Each row is a point. The ring and each string are closed loops that go straight from each point to the next, and from the last back to the first. Before rounding, they use only three directions, however many columns there are. Count how often each string passes through the ring. Passing back the other way cancels.

Ring:
[[  4  34 -32   7]
 [ -7  65   5 -31]
 [ -5  39  28 -41]
 [ 13 -34  35 -12]
 [ 18 -54   2  12]
 [ 14 -28 -28  18]]
String, 24 rows:
[[ -8  73 -39 -12]
 [-14  53 -29 -37]
 [ -3  32 -10 -21]
 [ 14  27  13  12]
 [  7  43  15  -2]
 [  4  22   7 -12]
 [-14  33  -6 -50]
 [-17  58  22 -65]
 [-11  51  40 -59]
 [  3  32  49 -30]
 [ 15  10  35   3]
 [ -2  19  12 -29]
 [-18  41  11 -65]
 [-18  46   7 -64]
 [-25  72   9 -76]
 [-22  95  12 -65]
 [ -2  78  14 -19]
 [ 13  28  12  11]
 [  4  31  -3  -6]
 [  6  23  -3  -2]
 [ -7  37 -22 -24]
 [-11  51 -36 -28]
 [ -5  65 -42  -5]
 [  7  59 -28  19]]
Times through: 2
String, 25 rows:
[[-23  53   0 -71]
 [-24  53  14 -80]
 [-14  36  34 -67]
 [-13  18   7 -57]
 [ 10  -2  22  -8]
 [ 17 -17  39   1]
 [  3  -5  11 -21]
 [ -7  -7   5 -45]
 [ -1 -35  28 -44]
 [ -6 -10   7 -44]
 [ 13 -13  22  -3]
 [ 23 -27  49   9]
 [ 19 -29  75 -12]
 [ -2   3  53 -50]
 [-11  22  16 -55]
 [ -1  18  10 -26]
 [ 11  14  21   0]
 [  5  57  41 -16]
 [-14  89  22 -52]
 [-26  87  -3 -70]
 [-16  53  -7 -50]
 [  2  27   4 -15]
 [ 10  42  22   2]
 [ -6  88  27 -33]
 [-23  87  14 -72]]
Times through: 3

Ring (10 x 9):
[[  4 -20  -1  22 -32  54  28 -34  35]
 [ -4  -4  16  32   2  22  19 -43  30]
 [-11  13  19  32  18 -10   2 -37  18]
 [-21  38  12  23  27 -50 -30 -16  -7]
 [-26  48   4  15  22 -63 -48  -1 -20]
 [-29  47 -11   3   2 -55 -61  17 -30]
 [-21  31 -24  -5 -26 -25 -51  23 -24]
 [-13  17 -30  -7 -45   2 -34  19 -13]
 [  1  -7 -29  -2 -61  41  -1   2  11]
 [  6 -19 -15  11 -51  58  22 -20  29]]
String:
[[ -9 -13  36  48  25  33  27 -62  39]
 [ 12  -8   3  25 -22  29  37 -42  40]
 [  9  -1  -9  14 -34  22  22 -26  28]
 [ -7   2   0  19 -15  17   1 -21  15]
 [ 10  -6 -17   9 -47  32  21 -19  26]
 [ 23 -36 -24   8 -77  87  52 -28  48]
 [ 10 -32 -21   8 -67  82  31 -20  35]
 [-13 -16  -3  17 -27  53  -2 -17  16]
 [ -8 -10 -18   5 -46  47  -7  -3   9]
 [ -5  -8 -38 -10 -72  47 -15  16   1]
 [  3   9 -51 -20 -82  19 -19  27  -5]
 [  0  18 -30  -5 -48  -4 -13   8   0]
 [-16  13  -7  11 -15   2 -22  -5  -1]
 [-26   7 -12   6 -22  18 -40   9 -12]
 [-12   6 -37 -11 -61  24 -32  24 -11]
 [  8   7 -56 -23 -91  23 -12  27  -2]
 [  7   7 -40 -11 -70  18  -4  11   6]
 [ -7   5 -14   8 -31  17  -9  -6   7]
 [ -2   0 -16   7 -38  24   0  -9  12]
 [  9   1 -27   1 -56  23  11  -6  18]
 [ -4  -2  -5  16 -25  26   5 -19  18]
 [ -7 -22  16  34  -6  55  22 -44  35]
 [ -1 -27  23  40  -2  61  39 -58  47]
 [  8 -13   8  29 -17  37  38 -46  42]
 [  3   8  -9  13 -26   6   9 -19  18]
 [-15   8   7  23   1   5 -10 -22   9]
 [-16  -3  27  39  22  19   7 -45  24]]
Times through: 3
String:
[[ -2  16  13  29  10 -15  11 -37  22]
 [-16  28  28  37  40 -38  -7 -39  11]
 [-32  25  31  37  47 -29 -29 -30  -1]
 [-22  27  10  22  17 -28 -28 -15  -4]
 [ -6  36 -18   2 -20 -40 -24   3  -7]
 [-21  66 -14   0   6 -92 -60  19 -33]
 [-30  63 -12   1  10 -85 -71  23 -39]
 [-44  54   0   9  26 -69 -82  20 -43]
 [-32  31  -1  12   8 -29 -53   6 -22]
 [ -6  24 -23  -1 -33 -15 -22   7  -5]
 [ -6  29 -41 -16 -55 -18 -36  29 -18]
 [ -8  18 -53 -24 -76   6 -41  40 -21]
 [-15   2 -22   1 -41  27 -26   9  -4]
 [-11   2 -13   8 -31  23 -14  -4   5]
 [  3   7 -26   0 -50  15  -2   0   9]
 [ 23 -17 -45 -10 -94  59  30  -2  29]
 [ 12 -10 -25   3 -61  42  21 -12  26]
 [ 20 -43 -10  19 -61  95  58 -42  55]
 [ -4 -40  27  44  -3  84  42 -62  51]
 [-11  -7  15  31   1  30   9 -37  24]
 [ -4   7  -2  18 -15   8   3 -21  16]
 [  7  10  -4  17 -20   0  18 -28  24]]
Times through: 4

Ring (10 x 14):
[[ 18   7  27  18 -19 -24  -4  -3   5 -37 -10  18  -5   6]
 [ 12   2  26  -3 -20  -4  -5  -8  -2 -42  -7  30 -12   0]
 [ -3   0  16 -36 -18  14   0  -7  -8 -27  -6  34 -21  -2]
 [-19   7   0 -51 -15   2  11   9   0   7 -14  20 -25   7]
 [-28  14 -12 -53 -12 -15  19  22   7  37 -19   3 -24  17]
 [-21  22 -17 -48  -7 -23  22  19   3  53 -13 -14 -18  19]
 [  0  23  -8 -35  -4 -14  14  -2 -13  37   4 -18  -8  12]
 [ 15  22   3 -17  -4 -13   8 -12 -17  18  10 -16  -2   8]
 [ 24  20  13   9  -8 -26   3 -10  -9  -2   5 -11   2   8]
 [ 24  16  21  27 -14 -38   0  -2   4 -18  -5  -2   2  11]]
String, 30 rows:
[[-50  21 -28 -56 -13 -46  33  53  30  72 -40 -10 -29  33]
 [-21  14 -12 -68  -8   6  17   5 -11  35  -4   3 -23   9]
 [  2  10   4 -51  -8  20   5 -18 -25   2  11  11 -16  -2]
 [ -9  17  -4 -34 -10 -17  14   9  -1  26  -8  -4 -15  13]
 [-22  26 -18 -30  -8 -47  25  32  16  60 -22 -22 -15  28]
 [-22  31 -26 -40  -3 -44  29  28   8  78 -15 -34 -13  28]
 [  1  23 -10 -53   0   5  14 -14 -27  40  15 -17 -10   6]
 [ 11  23  -5 -47   1  12   9 -24 -34  30  23 -16  -6   1]
 [ 10  30  -9 -21   0 -25  15  -5 -15  45   9 -33  -1  14]
 [  4  25  -2  -3  -8 -43  14  12   6  30  -9 -20  -4  20]
 [ 10  17   7 -14  -9 -15   6  -6  -9   6   2  -4  -6   8]
 [ 14  14  11 -18  -9  -3   2 -15 -16  -5   7   3  -7   2]
 [  6  19   6   4 -12 -40  10  11   9  11 -12  -9  -5  17]
 [ 23  24  14  41 -12 -63   6  10  15   3 -12 -19   6  21]
 [ 31  21  23  53 -14 -62   1   5  14 -15 -10 -13   9  18]
 [ 34  12  29  28 -14 -22  -7 -17  -7 -35   4   5   4   3]
 [ 23   9  23  -1 -13  -2  -5 -20 -14 -30   7  13  -4  -1]
 [ 12  12  16   1 -15 -21   2  -1   1 -14  -7   8  -7   8]
 [  9  14  21  52 -23 -77   5  32  39 -17 -37   3  -2  26]
 [ 16   6  32  48 -26 -55  -3  17  30 -45 -30  21  -4  16]
 [ 21  -2  35   7 -22   0 -11 -15  -4 -61  -4  37  -9  -4]
 [ 18   1  24 -33 -13  34  -9 -34 -30 -42  16  31 -13 -13]
 [  5   7  15 -19 -15  -2   1  -6  -6 -18  -4  19 -13   3]
 [ -6   9  10 -10 -18 -27   8  16  14  -5 -21  14 -15  14]
 [-13  -2  16 -32 -23   2   2   8   7 -29 -20  40 -25   4]
 [-10  -5  15 -57 -19  32  -1 -10 -13 -31  -4  45 -28  -7]
 [ -5   0  11 -60 -14  35   0 -18 -23 -21   5  35 -24  -8]
 [  3   6  10 -45 -11  21   1 -17 -21 -11   7  20 -17  -4]
 [-20  14  -4 -32 -15 -26  16  23  13  23 -22   5 -20  18]
 [-46  18 -22 -45 -16 -49  30  53  34  59 -43  -4 -28  32]]
Times through: 4
String (27 x 14):
[[ -2   9   8 -30 -14  -2   5  -2  -6  -4  -5  14 -16   5]
 [-27  11  -6 -39 -17 -25  17  28  17  23 -28  11 -24  18]
 [-46  16 -21 -51 -16 -40  28  48  29  55 -40   0 -30  29]
 [-42  18 -24 -67 -11 -23  27  35  14  60 -27  -3 -29  23]
 [-55  27 -38 -60 -10 -55  39  60  32  95 -42 -23 -28  38]
 [-22  18 -17 -65  -7  -4  20  10  -7  47  -6  -6 -22  13]
 [  1  12   4 -42  -9   9   6 -12 -18   6   6   7 -14   2]
 [-10  18  -5 -28 -11 -25  15  14   5  27 -13  -5 -14  16]
 [-37  28 -27 -34 -10 -62  33  51  31  77 -37 -25 -20  36]
 [-42  25 -30 -58  -9 -41  33  44  20  79 -30 -19 -25  31]
 [-50  23 -32 -63 -11 -42  34  50  25  80 -36 -14 -29  32]
 [-29  11 -13 -72 -11   4  18  13  -4  34 -12  10 -28  10]
 [-27   7  -6 -68 -14  10  13   9  -4  17 -13  21 -29   7]
 [-16  -1   7 -67 -16  31   4  -8 -15 -12  -3  36 -28  -4]
 [  3   2  15 -43 -14  24  -1 -18 -20 -23   5  29 -18  -6]
 [ -3  12   7 -14 -15 -24   8  10   7   2 -14   7 -13  12]
 [ -2   4  20   8 -23 -33   3  18  22 -27 -28  25 -15  13]
 [ 13  -1  33  20 -25 -22  -7   3  13 -55 -19  35 -10   5]
 [ 29  -3  40  13 -21   5 -15 -23  -9 -71   1  39  -7  -8]
 [ 23   3  26 -22 -13  27  -9 -34 -29 -43  17  27  -9 -12]
 [  6  12  12  -7 -14 -20   4   2   1  -7  -8   8 -10   9]
 [ 11  11  22  33 -21 -51   2  17  24 -25 -25  11  -5  17]
 [ 17   6  31  36 -23 -42  -4   9  20 -44 -22  21  -5  12]
 [ 12   3  32  37 -26 -44  -4  15  26 -48 -28  27  -8  13]
 [ 22  -8  39 -11 -22  28 -16 -30 -18 -75   6  51 -14 -14]
 [ 15  -4  27 -37 -16  39 -10 -33 -28 -51  13  42 -17 -15]
 [  3  10   9 -25 -13  -4   4  -5  -8  -5  -2  11 -13   5]]
Times through: 4
